Each point is reached from the start by the listed moves, each made once or not at all, plus a little noise. Is the number of moves made odd or even? Then give how often each move was made.

Moves:
(1): |  0.12 |  0.11 |  0.22 |  0.21 | -0.44 |
(2): |  0.12 |  0.37 | -0.59 | -0.20 | -0.22 |
(3): | -0.06 |  0.58 |  0.17 |  0.24 |  0.18 |
Start: |  0.20 | -0.41 |  0.26 | -0.13 |  0.62 |
Points:
|  0.46 |  0.08 | -0.10 | -0.10 | -0.03 | => even (1, 1, 0)
| 0.37 | 0.64 | 0.08 | 0.12 | 0.09 | => odd (1, 1, 1)
| 0.21 | 0.30 | 0.65 | 0.34 | 0.34 | => even (1, 0, 1)

Moves:
(1): |  0.30 | -0.17 | -0.10 |  0.20 | -0.20 |  0.01 | -0.40 | -0.31 |  0.18 |  0.06 |  0.19 |
(2): | -0.05 |  0.30 | -0.07 | -0.04 |  0.00 | -0.04 | -0.04 | -0.11 | -0.12 | -0.05 | -0.01 |
(3): |  0.24 | -0.04 |  0.32 | -0.03 |  0.13 | -0.07 | -0.17 |  0.22 |  0.09 | -0.36 | -0.12 |
(4): |  0.02 | -0.40 | -0.28 |  0.27 |  0.12 | -0.23 | -0.20 |  0.34 |  0.26 | -0.36 | -0.37 |
(5): |  0.29 |  0.10 |  0.16 | -0.29 |  0.36 | -0.30 |  0.23 |  0.04 | -0.04 | -0.03 | -0.20 |
(6): |  0.28 |  0.36 | -0.19 |  0.16 |  0.12 |  0.59 |  0.35 | -0.33 |  0.01 | -0.02 |  0.26 |
(7): |  0.24 | -0.05 | -0.05 |  0.12 | -0.08 |  0.07 |  0.31 | -0.05 | -0.20 | -0.35 | -0.12 |
(8): |  0.04 | -0.01 |  0.09 | -0.33 |  0.18 | -0.08 | -0.33 |  0.29 | -0.25 |  0.19 | -0.31 |
Start: |  0.11 | -0.03 | -0.23 |  0.26 | -0.04 |  0.21 |  0.19 | -0.19 | -0.24 | -0.15 | -0.01 |
Points:
|  0.95 |  0.12 | -0.21 |  0.54 |  0.02 |  0.74 | -0.01 | -0.58 |  0.02 | -0.49 |  0.40 | => odd (1, 0, 1, 0, 0, 1, 0, 0)
|  0.99 |  0.38 |  0.15 | -0.23 |  0.74 |  0.34 |  0.30 |  0.01 | -0.40 | -0.34 | -0.42 | => even (0, 0, 1, 0, 1, 1, 0, 1)
|  0.70 |  0.46 | -0.43 |  0.22 |  0.10 |  0.68 | -0.19 | -0.61 | -0.39 |  0.04 |  0.11 | => even (1, 1, 0, 0, 0, 1, 0, 1)
|  0.41 |  0.57 | -0.39 |  0.05 |  0.20 |  0.61 |  0.17 | -0.35 | -0.60 | -0.06 | -0.02 | => odd (0, 1, 0, 0, 0, 1, 0, 1)
|  1.24 |  0.21 | -0.33 |  0.14 |  0.33 |  0.51 |  0.32 | -0.53 | -0.51 | -0.35 | -0.21 | => odd (1, 0, 0, 0, 1, 1, 1, 1)
